Each row of a before or after table is a point. One or more steps were done to the points. Then noise was added and the rows were shuffled. The steps act on columns, c1 being the first. Write out the steps. A step turns or swaps two columns, mirrors them in a line or flattens them onto one, adds a multiple of one to another, or multiplies or shifts one. Angles are multiples of 10 degrees, from the lower column toward the higher: turns from -170 to 170, lines from 10 to 170 but not 90. Use the fewest steps. Two steps may share a column if one is a turn and the other turns, adds or multiplies; they go together, in the order done. Otherwise the lowest column goes first.
(in the rows, 128 means zero)

Before (14 x 2)
[[134 109]
 [134 135]
 [141 151]
 [102 122]
 [141  88]
 [166 140]
 [147 117]
 [133 135]
 [131 158]
 [104 137]
 [100 100]
 [145  93]
 [114 133]
 [147 129]]
After (14 x 2)
[[111 155]
 [139  22]
 [108  45]
 [137 196]
 [141  95]
 [141 131]
 [138   7]
 [132 150]
 [155 164]
 [118 143]
 [132 149]
 [133  72]
 [109 110]
 [130 217]]
Steps: multiply c1 by 0.7; multiply c2 by 3

Before (14 x 4)
[[107 128 150  86]
 [ 97 127 105 243]
 [136 166  56 119]
 [ 84 138 138 150]
 [128 178 109  41]
 [ 36 133 101 154]
 [100 146 109 169]
 [132 125 218 146]
 [171 147  83 103]
 [ 51 152 125 138]
 [ 99  90  79 113]
 [155  32 107 143]
 [131 105 131 175]
 [ 78 136  42  95]]
After (14 x 4)
[[225 108  84 108]
 [ 86 120  96 156]
 [146 129 108 243]
 [178  78 108  43]
 [128 125  39  89]
 [150 130 148  86]
 [183 131 214 142]
 [206 227 109 146]
 [154 162  77 112]
 [148 116 109 167]
 [186  90  54 118]
 [182 148 130 173]
 [101  99 127 142]
 [133 117 137 152]]
Steps: shift c1 by 50; multiply c2 by -1

Before (14 x 8)
[[121 155 176 115  95 142  71 153]
 [110 139 171 162  84 148  43 169]
 [190 131 136 115 125 144 138  82]
 [184  63 114 187  81 137 118 158]
 [148 100 103 118 120 140 122  94]
 [126 141 161 123 119 159 150  94]
 [153 120 138 130  94  95 165 195]
 [154 118 196 188 105 161 117 172]
 [125 172 105 142 103 105  97 125]
 [118 122  92  88 138 144 118 130]
 [138   7 108 160 107 162  99 112]
 [160 117 171 140  83 131 111 109]
 [186 161  81 141 101 207 126  64]
 [134  76 102 137  66 137 113 139]]
After (14 x 8)
[[160 136 126 150 114 173 130 136]
 [111 101 187 117  67 106  68 150]
 [ 84 141 186 126  94 220 114 165]
 [171 126 158 115  71 149 119 126]
 [197 126 153 117  98 107  68 175]
 [110  83 134  98 102 157  91 150]
 [141 122 153 166  88  59 123 134]
 [171 138 123  74  82 116 143 152]
 [104 106 131 114  46 125 118 140]
 [106 142 124  99  98 115 113 104]
 [103 116 145 124 120 163 139 122]
 [ 89 129 117 122 140 135 165 141]
 [173 129 106  43  71 102  91 163]
 [132 128 190 140 124 177 138 123]]
Steps: swap c1 and c3; multiply c2 by 0.4; turn c4 and c7 by -90 degrees; multiply c5 by 1.3; turn c6 and c8 by 60 degrees

Before (10 x 11)
[[133  93 118 123 153 131 132  75 139 204 150]
 [203 121 199  59 121 171  49  91 151 179  26]
 [ 97 166 127  52 129  71  90 123 177 183 163]
 [180 142  87 175 116 146 108 197 135  95  88]
 [113  82 100  43  93 112 171 157 184  64 101]
 [104 114 147  82 135  72  97  55  65 170 181]
 [157  92 138 112 208  70 153 160 133  55  93]
 [202 151 128  77 158  99 150 125 120 170 174]
 [126  98 155  89 153 148  77 138 116 152 137]
 [ 69 170 135 139 178 156 142 119 115 196 126]]
After (10 x 11)
[[ 29 126 148  94 121 198 202  90 149 219 202]
 [ 90  97 185 149  55  37  89 161 150  79 155]
 [170 147 102 103 100  82 100 127 115 159 201]
 [124 163  93 166  82 171 107 115 101 183  69]
 [180  93 118 106 112  37 157  55  75 173 108]
 [163 179  96  82 117  37 169 123 165 171  99]
 [ 88 142 119 205 137 154 149 195 132  78 178]
 [134  96 132 120  94 164 176 136 126 163 128]
 [105 105 147  71 173 102  96 158 191  63 117]
 [151  97  70 149 101 129 118  77 151 178 130]]
Steps: swap c1 and c11; turn c2 and c9 by -20 degrees; turn c3 and c10 by 40 degrees; shift c4 by 30; turn c5 and c7 by -170 degrees; multiply c6 by 1.6

Before (9 x 14)
[[104 125 128  73 183 141 156 100 134 117 147 206 159 151]
 [ 74 123 107 130 146 105 139 100  92  75 122 133 104 185]
 [ 72 137 162  80  45 118  52 121 123 144 167 192 163 163]
 [104 127 104 110 129 104 106  74 150 145 111 174 178 193]
 [122  88 137 134  80 106 122 120 184 148 168  97 189 120]
 [ 67 152 123 101 170  55 121 120  91 191 165 155 164 208]
 [127  97 118 112 117 170  84 148 151 108 202 123  93 158]
 [ 93 156 116 122 155 156  51  85  97 125 159 123 149 139]
 [140 153 167 103  98 141 102 211 100 130 171  63 144 143]]
After (9 x 14)
[[103 127 140 107 120  89 105  74 153  98 111 196 172  83]
 [ 79 124 222 130 150 108 141  88  97 138 121 153 103  75]
 [127 103 149 109 115 173  78  98 150 129 205 130 104  93]
 [ 94 159 156 117 158 153  47 126 100 128 167 126 152 117]
 [137 157 106  99 107 140 105 249  94 164 165  69 142  86]
 [104 125 153  62 175 137 154  99 138 138 145 212 157 134]
 [ 77 135 137  68  50 109  51 135 116 165 161 194 160 115]
 [ 65 156 110  92 177  54 118 159 102 118 161 181 157  62]
 [128  89 108 139  66  99 127  63 170 127 170  92 185 125]]
Steps: add 0.7 times c1 to c10; turn c3 and c10 by 110 degrees; add 1.5 times c2 to c8; multiply c4 by 1.3; turn c5 and c9 by 10 degrees; turn c6 and c13 by 10 degrees; mirror c12 and c14 in the line at 10 degrees

Before (9 x 20)
[[120 144 157 134 170 149 147 100  77 172 125 152  90  98 176 145 172 121
  159  96]
 [108 204 163 118 142 139 135 104 114 134 147 117 136 170 166 113 142 107
  165 108]
 [144 103  78  85 163  84 108 173 161  97 139 106 135 170  74 120 113 148
  114 123]
 [132 196 116 114 112 156 148 153 108 176 161 107 117  93 199 148 157  98
  138 140]
 [169 191 175 139 159 182 122 119 141 142 173 127 138  84 169 124 171 140
  144 108]
 [114 156 179 126 129 164  87 150 137 130  93 126 116 114 176 163 169 126
  208 115]
 [ 80   7  96 124 148  84  90 151 229  58 136  99 153 179  75 114  61  84
   70 117]
 [114  82  70 164 174  90 105 168 191  30 104  82 104 176 119 123  63 119
   76  89]
 [138 149 194 128 171 115 165 148 146 140 153 120  97 130 206 147 156 127
  178 143]]
After (9 x 20)
[[171 193 174 137  97 184  80 105 140 144 177 127 128  93 171 153 171 139
  143 108]
 [119 145 156 133  76 149 105 110  78 172 131 152 128  99 163 174 173 121
  158  97]
 [114 157 179 126 147 164  48 114 137 131  96 125 129 107 146 186 169 127
  208 115]
 [113  82  70 163 113  92  66  45 190  32  97  81 126 172 122 118  61 121
   75  88]
 [143 104  80  85 160  83  67  97 161  95 131 106 128 172  80  87 113 148
  115 123]
 [107 203 163 119 103 140  95 137 111 135 141 118 128 173 178 139 141 109
  167 110]
 [132 196 115 115 163 155 108 133 108 176 168 105 129  99 182 190 157  98
  139 142]
 [137 148 194 128 116 116 124  80 146 137 154 119 126 136 189 192 156 125
  178 144]
 [ 80  10  96 125 135  85  51  99 227  59 129  98 129 179  88  81  60  84
   72 116]]
Steps: add 0.7 times c4 to c5; turn c5 and c8 by -130 degrees; shift c7 by -40; turn c11 and c14 by 10 degrees; multiply c13 by 0; turn c15 and c16 by 40 degrees; multiply c15 by 1.3
